Rows are points. Any point is a mix of the corners, with weights that add up to 1. It lies inside the corners' shape when no weight is negative. Say inside or outside, and name the corners with a negative weight.
In the rows, zero is written as 128.

Corners:
(1): [150, 116, 230]
(2): [ 87, 185, 166]
(3): [ 62, 122,  40]
(4): [152, 142, 135]
Points:
[121, 124, 194] -> outside (4)
[ 92, 148, 157] -> outside (4)
[145, 137, 154] -> inside
[ 82, 157, 118] -> inside
[114, 145,  85] -> outside (1)
[ 78, 125,  71] -> inside

Corners:
(1): [119,  96, 164, 157,  15, 193,  63, 170]
(2): [149, 181, 172, 113, 134,  37, 193, 175]
(3): [190, 193, 137, 168, 180,  98, 161, 124]
(4): [ 67,  16, 208, 168, 138, 121, 105, 157]
(5): [141, 235,  62,  95, 239,  39,  95, 150]
(6): [128, 230,  61,  94, 188,  86, 192, 143]
(7): [135,  96, 148,  90, 103, 146,  82, 103]
(8): [219,  83, 112, 130,  66, 145,  75, 183]
(9): [123,  49, 130, 188,  54,  97,  89, 141]
Points:
[130, 161, 129, 136, 154,  87, 144, 137] -> outside (8)
[153, 102, 131, 184, 107, 106,  99, 148] -> outside (2, 6, 7)
[130, 108, 129, 152,  91, 114,  92, 150] -> inside
[133, 103, 150, 150,  88, 123, 116, 152] -> outside (5)
[167, 113, 169, 118, 166, 101, 125, 153] -> outside (1, 6, 9)
[126, 112, 142, 145,  91, 129, 108, 157] -> inside
[168, 147, 125, 127, 101, 114, 139, 144] -> outside (4, 5)
[155, 152, 139, 119, 131,  93, 132, 162] -> outside (9)
[145, 112, 145, 143,  74, 150,  90, 156] -> inside

Corners:
(1): [110, 160, 120,  95, 185, 199, 178, 166, 159,  90, 195]
(2): [190, 165,  83, 152, 139, 149,  41, 115, 220,  65, 211]
(3): [167, 116, 121, 124, 116, 121, 166, 182,  86, 134, 185]
(4): [186, 115,  88, 123, 140,  96,  94, 105, 196, 174, 161]
(5): [ 67,  84, 119, 139,  88, 146, 163, 139,  98, 160, 111]
(6): [ 85,  93, 147,  55,  58,  82, 150, 125, 131, 189,  96]
(7): [154, 165, 242,  46, 218, 196,  58, 106, 139, 130,  87]
(8): [ 80, 164, 137, 154, 226,  97, 113, 110,  98,  87, 201]
(9): [190, 155, 219, 135, 128, 173, 209, 138, 104, 166, 105]
(10): [ 28, 160,  95, 206, 172,  91, 134, 166,  42,  84, 122]
(11): [ 56, 125,  55,  94,  57,  94,  92,  89,  80, 138, 104]
(12): [160, 111, 141, 199, 218, 119, 103, 146,  80,  39, 156]
Points:
[122, 147, 125, 114, 171, 165, 151, 150, 141, 102, 173] -> inside
[120, 127, 148, 132, 129, 125, 129, 119, 113, 141, 118] -> outside (1, 3)
[ 93, 139, 101, 144, 131, 114, 113, 129, 100, 111, 135] -> inside
[131, 140, 113, 119, 124, 135, 121, 127, 144, 131, 155] -> outside (12)
[115, 144, 138, 148, 174, 148, 139, 146,  98,  92, 161] -> outside (4, 6)

Corners:
(1): [191,  84,  87, 156, 213, 171, 169, 156, 126,  63, 163,  92, 162,  87, 208,
  98, 249, 137]
(2): [ 79,  76, 137, 215, 136,  89, 101, 172, 135,  78, 166, 129,  90, 106,  92,
  83, 162, 151]
(3): [ 82, 152, 101, 118, 191, 163, 108, 149, 151, 127, 129, 149, 181, 161,  95,
 137, 152,  72]
(4): [121, 174, 227, 118, 119, 110, 183, 155, 157, 117,  83, 169, 170, 134, 138,
 146, 109, 151]
(5): [177, 170, 127,  35, 174, 168, 170,  78, 138, 142, 156,  60,  43, 208, 101,
 195,  89,  70]
(6): [120, 144, 158, 141,  90,  99, 183, 158, 106, 102, 121, 129,  93, 158,  49,
  77, 121,  94]
(7): [139,  96, 130, 216, 154, 106, 124,  77, 161,  76,  89, 121,  98,  79, 148,
  96, 168, 163]
(8): [194, 153, 243, 177,  65, 117, 190,  86, 121, 164, 104, 207,  41,  95, 160,
 142,  74, 192]
(9): [157, 126, 143, 106,  86, 152, 135, 134, 101, 114, 107, 114,  65, 200,  91,
 162,  57, 116]
(10): [163,  67, 210, 205, 121, 127, 125,  43, 149, 135, 181, 188, 113, 109,  94,
 130, 176, 167]
(11): [ 65,  17,  79, 173, 211, 176, 130, 100, 162, 163, 194, 114, 175,  82,  85,
  45, 236, 158]
(12): [ 99, 121, 102, 178, 192, 128, 165, 168, 150, 144, 158, 113, 117, 164, 136,
  52, 136, 122]
(13): [146,  99,  92,  88, 123,  94, 105,  93, 161, 186, 137, 157, 136, 155, 101,
 151, 125,  94]
(14): [ 92, 159, 132,  36,  59, 152, 175, 106, 146, 182, 120, 106, 150, 149, 123,
 129,  62,  26]
(15): [134, 187, 141,  47, 230, 190, 129, 216, 162,  63,  85, 110, 198, 199, 140,
 105, 181,  39]
(16): [169, 201, 207,  89, 134, 140, 136, 127, 119, 114,  80,  81, 101, 182, 164,
 178, 136,  79]
(17): [ 94, 184, 173, 160,  72, 144, 179, 158, 161, 126, 125, 120, 127, 112,  65,
  48,  62, 176]
(18): [ 97, 151, 150, 128,  79,  94, 120, 124, 134, 113, 129, 172, 112, 163,  96,
  63,  82, 159]
(19): [203, 132, 137, 120, 175, 145, 176, 112,  91, 122, 145, 103, 121, 119, 136,
 131, 105,  93]
Points:
[110, 114, 149, 142, 107, 107, 136, 108, 144, 135, 128, 157, 100, 149,  93,
 122, 105, 138] -> outside (1, 15, 16, 17, 19)
[139, 127, 156, 132, 147, 136, 148, 117, 135, 135, 129, 125, 108, 149, 117,
 131, 134, 110] -> outside (1, 17, 18)
[119, 142, 150, 129, 127, 138, 161, 164, 137, 125, 123, 128, 141, 137, 115,
 100, 124, 116] -> outside (5, 7, 10, 18)
[151, 133, 107, 113, 168, 175, 162, 117, 141, 152, 125,  98, 121, 133, 143,
 118, 125, 104] -> outside (2, 4, 6, 10, 18)
